Each point is reached from the start by the listed moves, each made 0, 1 or 2 times, or once backwards (-1), plus a little noise. Say if it took an odd or an even number of moves. Then give how often each move was made.

Moves:
(1): [-0.02 -0.15]
(2): [0.28 0.22]
Start: [ 0.09 -0.02]
Points:
[ 0.32 -0.09] -> odd (2, 1)
[ 0.05 -0.31] -> even (2, 0)
[0.69 0.58] -> odd (-1, 2)

Moves:
(1): [ 0.29  0.18  0.12 -0.09 -0.02 -0.03 -0.01  0.07 -0.14]
(2): [ 0.00  0.27 -0.12  0.06  0.22  0.17  0.00  0.07  0.17]
(3): [-0.03  0.06  0.31 -0.24  0.12  0.16  0.05 -0.23  0.25]
(4): [ 0.05  0.07 -0.03  0.21 -0.29 -0.05  0.07  0.00  0.15]
(5): [-0.20  0.02 -0.01  0.22  0.11  0.04  0.36 -0.14 -0.06]
(6): [ 0.01 -0.16 -0.08 -0.10  0.01  0.03  0.05  0.28  0.12]
(7): [ 0.15 -0.01 -0.13 -0.32 -0.15  0.28  0.28 -0.12  0.03]
(8): [-0.23  0.23  0.20 -0.22 -0.11 -0.18  0.11  0.27 -0.11]
Start: [ 0.12  0.19  0.17 -0.13 -0.08  0.13 -0.15  0.13 -0.03]
Points:
[ 0.90  0.62 -0.48 -0.19  0.09  1.22  1.17  0.21  0.47] -> even (2, 2, 0, 1, 2, 2, 2, -1)
[-0.39  0.54  0.21 -0.36 -0.53 -0.43 -0.38  0.68 -0.42] -> even (-1, 0, -1, 0, -1, -1, 0, 2)
[-0.19  0.80  0.04  0.87 -0.24  0.23  0.67 -0.34  0.21] -> even (0, 1, 0, 2, 2, -1, 0, 0)

Moves:
(1): [ 0.05  0.02 -0.05  0.04  0.11 -0.01 -0.08 -0.05  0.12  0.07 -0.06 -0.04
  0.07 -0.06  0.02 -0.08]
(2): [-0.18  0.08  0.08 -0.20 -0.02  0.13 -0.21  0.01  0.23  0.13  0.13 -0.05
 -0.12 -0.02 -0.19  0.26]
(3): [ 0.06 -0.01  0.15 -0.11 -0.02 -0.04  0.03  0.06  0.15 -0.06  0.06  0.11
  0.00 -0.02 -0.04  0.06]
(4): [ 0.14 -0.14 -0.13  0.13 -0.07 -0.03 -0.04 -0.01  0.06  0.00 -0.05  0.04
  0.07  0.00 -0.04  0.21]
(5): [-0.02 -0.06  0.16  0.24 -0.07  0.00 -0.06 -0.14 -0.07 -0.05  0.11 -0.06
 -0.04 -0.06 -0.11  0.04]
(6): [-0.05 -0.08  0.11  0.07  0.09  0.01  0.11  0.14  0.03  0.14  0.02 -0.07
 -0.15  0.04 -0.17  0.05]
(7): [ 0.05  0.02  0.04 -0.10  0.07  0.19  0.24 -0.13 -0.12  0.06  0.04 -0.12
 -0.09  0.02  0.02  0.21]
(8): [-0.10 -0.01  0.02  0.06  0.06 -0.05  0.05  0.08  0.04 -0.27  0.08 -0.04
 -0.05 -0.04 -0.06  0.07]
(9): [-0.25 -0.11  0.03 -0.08  0.05  0.13  0.05  0.03  0.21  0.08  0.14  0.06
  0.05  0.06 -0.03  0.03]
(10): [-0.11  0.04  0.02  0.15  0.07 -0.16  0.01  0.03  0.02  0.13  0.04  0.08
  0.03 -0.04  0.06  0.08]
(11): [ 0.14  0.18 -0.16 -0.32  0.14  0.12  0.05  0.14 -0.22  0.25 -0.03  0.06
  0.34  0.13  0.02 -0.27]
(12): [ 0.07  0.07 -0.15 -0.05  0.03  0.18  0.17  0.13 -0.09  0.06  0.06  0.04
 -0.05 -0.22  0.08 -0.02]
(13): [-0.07 -0.07  0.06  0.12 -0.17 -0.12  0.11  0.01  0.14 -0.02  0.06 -0.29
  0.03 -0.17 -0.01  0.13]
(14): [ 0.31  0.19  0.12  0.08 -0.32  0.28  0.00  0.02  0.10 -0.01 -0.22 -0.12
  0.13  0.16  0.11  0.12]
Start: [-0.05 -0.25  0.02  0.02  0.09  0.16  0.10 -0.03  0.04  0.12 -0.17  0.06
  0.09 -0.44  0.12 -0.20]
Points:
[ 0.15 -0.23  0.62 -0.32 -0.42  1.60  0.83  0.15  0.52  1.13  0.45 -0.93
 -0.17 -0.86 -0.62  1.14] -> odd (0, 2, 1, 1, 2, 2, 2, -1, 1, -1, 1, 2, 2, 1)
[ 0.54  0.01  0.79  0.28 -0.45  0.81 -0.09 -0.21  0.35  0.46 -0.72 -0.33
 -0.48  0.21 -0.19  0.68] -> odd (0, 1, 0, 0, 0, 2, 1, -1, -1, 0, -1, -1, -1, 2)
[-0.65  0.61 -0.09 -1.07  0.68  0.61 -0.74  0.38  0.95  0.98 -0.13  0.59
  1.16  0.21  0.19 -0.57] -> even (2, 2, 0, -1, -1, -1, -1, 1, 2, 2, 2, -1, -1, 1)
[ 0.13 -0.62 -0.15  0.06  0.97  0.44  0.59  0.37 -0.06 -0.14  0.44  0.56
  0.19 -0.96 -0.30 -0.64] -> even (2, -1, 2, 1, 2, 1, 0, 2, 1, -1, 1, 2, -1, -1)
[-0.26 -0.02  0.35 -0.58 -0.21  0.03  0.25  0.34  0.24  0.23  0.32  0.03
  0.94 -0.56  0.12 -0.68] -> even (-1, 0, 2, -1, 1, -1, -1, 0, 1, 0, 2, 0, 2, 0)
[ 0.43 -0.14  0.40  0.28  0.23 -0.21 -0.26  0.11  0.01  0.90 -0.27 -0.26
  0.68 -0.36 -0.43 -0.78] -> even (2, 0, 1, 0, 2, 2, -1, -1, -1, 0, 2, -1, 1, 0)
